Every row gives one point. A path goes straight from each point to the next, and from the last back to the first. The post is the endless flat space through its rows: a point in 2 columns, a line in 3, a plane in 4, and so on, so that a path can go around it. How many times does the path go around the post? Going back the other way cancels.

Post (1 x 2)
[[-3 -9]]
Path (27 x 2)
[[-18   1]
 [-57 -18]
 [-25 -26]
 [-73  -2]
 [ 18  45]
 [ 50   0]
 [  9 -39]
 [-27 -34]
 [-62   4]
 [ -7  14]
 [ 63  10]
 [ 37 -40]
 [-12 -30]
 [-41 -11]
 [-71  -3]
 [-51 -20]
 [-23  12]
 [ 26  34]
 [ 22  -6]
 [  1 -28]
 [-50 -44]
 [-58   3]
 [ -2   7]
 [ 44  -6]
 [ 16 -26]
 [ 67 -24]
 [ 24  24]]
Times around: 3

Post (7 x 8)
[[-22  17 -18  13 -26   5  76 -22]
 [ 24  10  16 -26 -30  -4  13  12]
 [-23 -38  10  -6  44  23 -13  14]
 [  7 -21 -43 -13 -34  -8   6 -21]
 [-25 -51   8 -15  -8  25  -6  41]
 [-27  37  52  43 -13   8  12   6]
 [-23  31  -2  61  10  28  37  19]]
Path (29 x 8)
[[ 20  51 -51  -5  -2  17  15 -19]
 [ 54  37  26  15 -48  62  72  59]
 [  8 -19  -1  -6 -32 -11  58 -27]
 [-12  21 -14  52  46 -35  44 -49]
 [ 25  12 -28  15  11   3 -36  33]
 [  8  35   8 -18  -7  13 -44 -20]
 [ 31  33   1  22  24  26 -15  24]
 [-41  32  33 -19  16  35   7  22]
 [-51 -14  14  -6  34 -11  18 -21]
 [  8 -35 -15  10 -61  25  40  97]
 [-21 -71  46  10 -65  15 -16  30]
 [-17 -30 -44  18  29   2  -9   9]
 [-41 -14   7 -16  15  21  34  49]
 [-23  73   9  29  11  29  76   5]
 [-61 -37 -11  59  26  88  27  34]
 [ 66  -9  45 -45 -43 -42   6 -48]
 [-45 -14 -21  10  40   7  70 -25]
 [-88 -13 -20  10 -16  -6  41 -41]
 [  8  42  28  15 -19  52 -19  72]
 [ 29  66  38  21 -10  15  25 -32]
 [-42  31  76  77  12  32  57  26]
 [-26 -23   7  37   9 -10  -6   8]
 [-23   9 -32  19 -72 -18  -8  20]
 [-55  12 -17  67  -1  66 -29  43]
 [ 14   1  35  20  18  36 -61  24]
 [-45 -20 -24 -14  -4  29  -4 -42]
 [-53 -35  17 -16  34   3  -9 -22]
 [-59   1  23  61  -4 -26  24  12]
 [-33  -8 -19  19  26   5 -24  23]]
Times around: 3

Post (13 x 14)
[[  0   5  46  25 -43  -7  17   3 -41   4  10  35   1 -12]
 [-16  18  -8 -53  -4 -38 -11 -56  51   9  46 -61 -45 -12]
 [ 38 -26 -54 -45 -20 -34  41 -24   9 -98  -2   4   7 -66]
 [-15 -12  38 -46   1  -4   5  19   7  29  16 -58 -43  71]
 [-12  25  28  55 -12 -54  27  -3  10 -40 -26  11  12  -7]
 [ -7   7  59  43  19  13 -13   3 -30  10 -12  41   7  20]
 [ -5 -72  -7  34  18  12  45  16 -41  31  13  31  14  -3]
 [ 23  -5  25  34  15 -39  31 -21 -35  29 -28  28  23 -22]
 [  2 -21  44  -8  -9  15 -12 -22  20  22  25 -75 -31   1]
 [-21 -37  22  50 -16  23   7 -10 -36  30 -53  29  18   6]
 [  3  -1 -19   1   1 -18   7   7 -48 -58  -5 -13 -25 -49]
 [  3 -17  -1  39  -3  25  26 -14 -53   9   0   2  39  30]
 [-15 -14  24 -25  -7 -34 -47  22  16  25  34 -65  -8  18]]
Path (29 x 14)
[[ -14  -49   -2   -7   18  -31   33   33  -38   27    5   35   85   -5]
 [ -14  -35   27   29  -16   48  -78  -31  -14  -16   16  -71   32  -36]
 [  30  -13  -21  -60   -8  -45   49   -8  -29  -30  -41  -13   -4  -36]
 [  21   46   15  -29   28  -44   34  -34   17   34  -19   -3   16  -13]
 [  55   11   36   54    5  -36   69   22  -13  -20   -3   10   -5   18]
 [ -21   11  -33  -14   -7  -12  -94   19  -40  -48  -20  -31  -13  -12]
 [   7  -32  -11  -35  -55   50   -3   22  -33   -8   23  -43  -52  -16]
 [ -27   42  -25  -18   14   32   10  -26  -47  -22   17  -50  -33   12]
 [ -23   14   33   -3    8   18   48  -38  -27   15    5  -19   43   47]
 [   1  -69  -41  -72   15   -4  -11    9  -51  -17   22   34  -45  -51]
 [  29   39   77   33  -54    6  -54    1  -49  -53   41  -49  -49    0]
 [  22  -32   33   35   13  -75   67   18    7    8  -15   93  -12  -57]
 [ -35   19   12   10   19   -2   20   35   -9    4   60  -18  -46  -33]
 [  13   -6   -9  -26   53  -53   19   53  -45  -13   27   -3   35   15]
 [  20  -23  -69  -49   32  -46   68   29  -49  -91    9  -50   -9    5]
 [   1  -23  -28   21  -40  -50   35  -64    2   -1    8  -48   17   -6]
 [  60  -57   16  -48    6  -47   45   -7   34   -3   -3  -22  -58    4]
 [ -27   -8   17  -19  -50  -20   -7   11  -44  -30   17   25  -44  -24]
 [ -41    0   23   -3    3  -40   28  -24  -38   12    4  -25    0  -16]
 [ -10  -61   29   24  -30   31    2    9  -18   70   13  -19   71   40]
 [ -51   16   29   25  -38  -60  -11   20   -1  -56   17  -39  -11  -30]
 [ -19  -29    0   29   32  -60  -45  -49    9   31  -59   -7  -12  -28]
 [  12   28  -42  -49   17  -11    4  -23  -27   -6   21   11  -89   20]
 [  24   46  -10   -7  -24  -42   -5  -79  -46   -5   -4  -10  -15  -26]
 [  23   -7   35  -31   31 -112   -5    7  -60   18   23  -46  -15  -44]
 [  -2  -24   -4   34   15  -90   35    7  -27  -13   -4   24   51   15]
 [  38  -48   34   23  -29  -61   15  -50   -1   36  -64   42    5  -59]
 [  17    0  -23  -50  -34    6   16  -30   -1   27   11   14  -31   30]
 [  11    0  -15  -26   31   49    8    1  -69   16   23  -49  -22   21]]
Times around: 2
